Each row of a before or after table is a point. One or more steps were done to the points. Then noise was added and the rows were shuffled. The steps act on how far a point lies along the listed directions, d1 being the first. What was done? A step turns or swaps two directions, mirrors them in a line or flattens them onto one, adds a multiple of one to another, or multiplies one. Angles are multiples of 10 degrees, from the lower direction toward the higher: turns from -170 to 170, lines from 10 to 170 but not 90. Use the fewest steps. Two steps may share a direction if one is a turn and the other turns, adds or multiplies; they go together, in the order done. Otherwise the lowest direction goes first.

Directions:
(1): [-65  14 -35]
(2): [-38 -27  59]
(3): [-1 69 30]
Before (10 x 3):
[[ -1 -18 -66]
 [-30  95 -27]
 [  5 -41  13]
 [  2  12 -18]
 [-49 -46  -7]
 [-40  -4  15]
 [ 50 -36  54]
 [ 14 -33 -49]
 [-35 -33  -4]
 [  4  19 -93]]
After (10 x 3):
[[ 35  -6 -85]
 [ 27 -29 -35]
 [-19 -65   6]
 [  9  21  49]
 [-11  42 -40]
 [-25 -21  17]
 [-11 -49  -1]
 [  7   3 -16]
 [ 27 -28 -50]
 [  2 -25  23]]
Steps: turn d1 and d3 by -40 degrees; multiply d1 by 0.4

Directions:
(1): [ 27 -26 -19  78 -42 -42]
(2): [-57  -2 -39  18  63 -47]
Before (13 x 6):
[[  8   3   3 -27  -8   8]
 [ 41 -12  23  -1 -12  11]
 [-19  24   9 -28  51   3]
 [-43   1 -32  14  36 -40]
 [-15  -7 -50  49  23 -46]
 [-14  -1 -11  45  20 -47]
 [ 29  20  25 -21 -41  29]
 [ 21   1  -8  37   5  -4]
 [-19   9 -27  26  12 -25]
 [ 80 -28  19  44 -95   9]
 [-10 -13 -14 -39   7  21]
 [-34  -2   2  36  28 -28]
 [ 48  -9  33 -14 -55  38]]
After (13 x 6):
[[ 18 -22 -10 -17 -30  23]
 [ -8  -8   8  54  -5 -28]
 [ 14   2   1 -27 -10   7]
 [ 47   6  24  16 -32   4]
 [  1   0  11 -28  39   8]
 [-26  13  16 -67  38  34]
 [  0 -12 -47  58   5 -48]
 [-68  13 -15 -63  95   3]
 [ -3   4 -21  34  -7 -25]
 [-16  31  17 -48  12  27]
 [ -3   8 -15  20  37  -5]
 [ -8  -3  -9  50  11 -45]
 [ 13 -13 -19  54 -35 -37]]
Steps: swap d1 and d2

Directions:
(1): [-16  12  -9   6  48  59 -88 -51  14]
(2): [ 10  14  14  64 -70 -54 -47 -33  34]
(3): [-10 -68 -50  14  49 -45  -6  22  67]
(4): [ 25 -77  77  43  26  12  13 -27 -27]
(5): [ 38 -11  48 -44  -9  -7 -69  78   9]
Before (11 x 9):
[[  5 -33 -15 -24  46   5  -7   2  -3]
 [ 51  31  62 -21 -39  -1  25  69 -55]
 [ 16  -3  -7  24  40 -11   0   2  28]
 [ -5 -19  17  -6  26 -17   8 -15  -2]
 [  3  70  35  16 -46  15 -50 -13  -8]
 [ 14 -14 -21 -16  66  -2  20   3  -3]
 [  9  -5   3  -3  -6  10  19  12 -26]
 [ 15 -20   2  56 -51 -23 -60 -10  42]
 [  3 -35  22  -7  51  31  -1 -19  -9]
 [ 38  -7  77 -22 -56 -18  -3  77 -16]
 [-23  31  23  36 -18  22  -5 -47 -21]]
After (11 x 9):
[[ -6  49   4  32  33  77  11 -67 -56]
 [  3   2  -7  -2  13  25 -10  -2 -16]
 [ 14 -11 -28 -25  57 -14   8  25   7]
 [-38  29  -9  45  14  60   8 -95 -14]
 [-12  23 -43 -46  13   0   9  20  14]
 [  2   5 -19  61 -70 -39 -21 -23  30]
 [-12   9 -11 -27  21 -17 -16  -3  11]
 [ 13   9 -14  17  21 -27  -2  20  36]
 [ -2 -17 -45 -25  30 -21  18  11   9]
 [  3  51  45  31 -62  -8  31 -16 -35]
 [ -6  48  31 -12 -45  -3 -20  26 -16]]
Steps: turn d1 and d4 by -150 degrees; turn d2 and d3 by -10 degrees; multiply d5 by -1

Directions:
(1): [-34  36 -19  12  24 -72 -40  36  61  -3 -13 -70]
(2): [ 26 -56  -6 -27  46   1 -10 -56  30 -95   2 -24]
(3): [-82 -40  42  42  16 -46 -35 -27 -59  -9  21  17]
Before (8 x 12):
[[ 33 -18 -26 -49  27   9   5 -32  46 -35  -9 -32]
 [ 10   5  19  29 -42  53  51  21 -64  75  14  64]
 [ 19 -18   1 -20  37  -1 -12 -12  34 -37 -12  -8]
 [ 65  15  -3 -29 -16  55  43  -2  -3  10   1  41]
 [-13   7 -24  -8  26 -35 -43   7  60 -13 -21 -49]
 [-12 -21  -1  -1   1  22  17 -37 -44  -8  28  44]
 [ 35 -28 -18 -28  31 -12   2   0  68 -63 -19 -41]
 [ 33 -25 -12 -29  13  49  36 -40   4 -45  -5  -6]]
After (8 x 12):
[[ 22   3 -10 -19  34 -17  -5 -12  43 -44  -2 -27]
 [-20  39   0  17 -28 -17  13  71  13  64 -17   1]
 [ 33 -75  -1 -11  54   6  11 -55  29 -99  10 -22]
 [-29  36 -22   9   8 -29  -5  20  40   3 -15 -61]
 [-23  42 -20  -8  -9 -25  -4  31  21  63 -10 -21]
 [-11  24   2   9 -33  27   1  20 -22  80 -11  38]
 [-19   5 -29  -7  31 -32 -14 -15  29 -35  16 -25]
 [-16  32   7   8   3 -15 -11  38  15  39 -11  -1]]
Steps: turn d1 and d2 by -130 degrees; multiply d3 by 0.4

Directions:
(1): [ 34   0 -56  -7  56  30 -13  19 -22  52  34  20   1  -2 -36 -27  39 -45]
(2): [-25  13 -12  77  33 -23 -44  -2 -31   5   8  -7 -45   7  44  -7  39  47]
(3): [  2 -30 -10   9 -19 -10 -16  26 -53  -6 -17  14 -35  21  -7  95  -8 -52]
(4): [ -3  15   7  -3  34  36  67 -25  43  14 -19  21 -22  63  23  41  43   7]
Before (10 x 18):
[[-16   6  38 -10 -35 -24   9 -15  13 -24  -1 -29  18  -5  30  14 -29  24]
 [ -2   4   7  -1  11   5  -6  -8  -2  10  -9   2 -16  37  -6  48  17 -18]
 [-17   3  19  -6   1  -4 -11  -2  -1   2   8   8   3   3  -8 -21 -15  20]
 [ -9   5  -5  24  -9 -35 -41   8 -38   6  -3   2   7 -30   1 -29  -3  24]
 [-15 -11  39 -50 -41   1  80  -8  31 -29 -40  10  -2  54  20  95 -24 -25]
 [ -9 -30 -22   8  14  10  11  33 -32  16 -17  14 -46  53 -14  90  28 -54]
 [  3  -5  -8  24 -31 -24 -31  19 -34 -19  10 -20   0 -27   0   1 -29  19]
 [  5   4 -20  36   9 -20 -51  -3 -29  20  10 -11 -32 -21  10 -41  25  29]
 [  8 -18 -21 -29   1  12  11  30 -35   3  -5  38   8  30  -9  71  -6 -44]
 [ -1   2   9  -8   5   8 -23  -1  -7 -15   7   2  29 -22   0 -19   1  -5]]
After (10 x 18):
[[  6  10 -21  38  -8 -21 -39  16 -25   0  21 -23   1 -34   7 -37  -9  39]
 [  9  22 -23   9  43   3 -17  -2  -5  34  45 -14   9  -9  10 -46  31  10]
 [-58  13  50  36 -13 -19  29 -20  50 -32 -33 -30 -21  32  49  -6  10  85]
 [-22  20  30   8  11   0  -1 -24  25  -1  -6 -15  -8  31  16   7  15  30]
 [-32  17  35 -12 -24 -10  26 -12  25 -34 -15   6  29  13  42   2 -23  54]
 [ -8  -1  -7  22  -7 -32 -39  17 -43  11  -2   4   4 -31  -7 -24  -3  18]
 [ -5  -6   3 -10  10   3 -17   6 -15  18  15  17  -5   6 -23  -8 -10  -3]
 [-15  41   6  -5  46  16  59 -30  62  22  18  -1  11  32  38 -51  44  52]
 [  3  -8   6 -15   1   8 -20   9 -19 -17   2   8  25 -17 -12  10  -8 -25]
 [  3 -11  -8  23 -22 -23 -44   5 -39   9  -5  -9 -32 -14   5   6   8   6]]
Steps: turn d1 and d3 by 130 degrees; add -1 times d3 to d2
